Rows are points. The window is the flat piece filled in between its corners: a triangle in 3 columns, a solid with four corners in 4, and so on. A path goes straight from each point to the next, and from the last back to the first. After which points does the path pass through the window?

Window:
[[-0.15 -0.16 -0.04  0.24]
 [-0.19  0.56 -0.39 -0.12]
 [-0.44 -0.01 -0.18  0.23]
 [-0.16 -0.20  0.26 -0.58]]
Path:
(1): [-0.40  0.16  0.09 -0.09]
(2): [-0.34 -0.11  0.20  0.06]
(3): [-0.28 -0.22 -0.30  0.08]
(4): [-0.35  0.15 -0.40 -0.47]
(5): [-0.20  0.44 -0.04  0.27]
(6): [-0.45  0.21 -0.02  0.82]
(7): [-0.19 -0.06 -0.28  0.14]
(8): [ 0.09 -0.21 -0.30 -0.17]
Through the window after points: 8

Window, 4 rows:
[[-0.11  0.09  0.60 -0.07]
 [-0.32  0.00 -0.81  0.23]
 [ 0.24  0.09  0.09  0.43]
 [-0.05 -0.28  0.36 -0.22]]
Path:
(1): [ 0.13  0.25  0.12 -0.06]
(2): [-0.11  0.01 -0.08 -0.21]
(3): [-0.39 -0.13  0.04  0.26]
(4): [-0.14 -0.12 -0.36  0.59]
(5): [ 0.15  0.13 -0.29  0.03]
(6): [ 0.31  0.18  0.10 -0.31]
(7): [-0.28 -0.26  0.51  0.35]
(8): [-0.41 -0.13  0.58  0.06]
Through the window after points: 6, 8

Window, 6 rows:
[[ 0.10  0.08 -0.56  0.15  0.65  0.10]
 [ 0.31 -0.38 -0.76 -0.50  0.02  0.21]
 [ 0.24 -0.06  0.07 -0.03 -0.03  0.18]
 [-0.55 -0.07  0.10 -0.16 -0.23 -0.20]
 [ 0.18 -0.23 -0.06 -0.16 -0.06 -0.24]
 [ 0.08  0.66 -0.71  0.02  0.20  0.09]]
Path:
(1): [ 0.09 -0.12 -0.62  0.07  0.24  0.18]
(2): [ 0.14  0.06 -0.36 -0.51  0.27 -0.08]
(3): [ 0.18 -0.07 -0.30 -0.48  0.15  0.15]
(4): [ 0.28 -0.27 -0.62  0.35 -0.04  0.12]
(5): [-0.14 -0.26 -0.57  0.03 -0.38 -0.03]
(6): [ 0.08 -0.02 -0.30 -0.36  0.29 -0.05]
(7): [ 0.25 -0.18 -0.15 -0.30  0.11 -0.01]
(8): [-0.03 -0.10 -0.36 -0.10 -0.41  0.07]
(9): [-0.04 -0.12 -0.19  0.23 -0.08  0.01]
(10): [ 0.16  0.22  0.08 -0.22  0.16 -0.03]
(11): [ 0.49  0.24 -0.28 -0.34  0.12  0.11]
(12): [-0.20 -0.15 -1.20  0.35  0.39  0.10]
(13): [-0.43 -0.14 -0.24  0.00 -0.15 -0.23]
(14): [-0.07  0.15  0.06 -0.46  0.10  0.08]
(15): [ 0.20  0.04 -0.05 -0.45  0.54 -0.22]
(16): [ 0.13 -0.26 -0.25  0.03 -0.22 -0.11]
Through the window after points: 1, 3, 15

Window (8 x 8):
[[-0.31  0.39  0.53 -0.03  0.30  0.28 -0.19  0.06]
 [-0.46  0.22  0.12  0.31  0.23  0.23 -0.43 -0.17]
 [ 0.00  0.43  0.23 -0.34  0.18 -0.13 -0.51  0.30]
 [ 0.10  0.37 -0.33 -0.13  0.42  0.43 -0.33  0.41]
 [-0.21  0.42 -0.17  0.13  0.08 -0.03  0.27 -0.28]
 [ 0.44 -0.18  0.26 -0.20 -0.10 -0.17  0.14 -0.88]
 [ 0.23  0.08  0.28  0.38  0.18 -0.09 -0.02 -0.37]
 [-0.25 -0.56 -0.22  0.60 -0.26  0.08  0.50  0.23]]
Path:
(1): [-0.30  0.15  0.03  0.01  1.12  0.33 -0.39 -0.10]
(2): [-0.17  0.32  0.13  0.00 -0.22  0.05 -0.19  0.06]
(3): [-0.06  0.13  0.16  0.17 -0.15  0.51  0.10 -0.06]
(4): [-0.33  0.06  0.21  0.15  0.31 -0.09 -0.04  0.15]
(5): [-0.18  0.24  0.05  0.04  0.38  0.03 -0.08 -0.05]
(6): [ 0.18  0.40  0.28  0.11  0.17  0.18 -0.43 -0.24]
(7): [ 0.21  0.12  0.33 -0.17 -0.25  0.17  0.11 -0.05]
(8): [ 0.07  0.03 -0.20  0.29  0.66 -0.39 -0.01 -0.79]
(9): [-0.35 -0.20  0.20 -0.22  0.62 -0.03 -0.23  0.07]
(10): [ 0.15  0.49  0.14 -0.12 -0.13 -0.07 -0.33  0.20]
(11): [ 0.00  0.36  0.37 -0.13 -0.13  0.33 -0.39 -0.02]
(12): [-0.01  0.14 -0.02  0.03  0.51 -0.12 -0.25  0.16]
Through the window after points: 3, 9
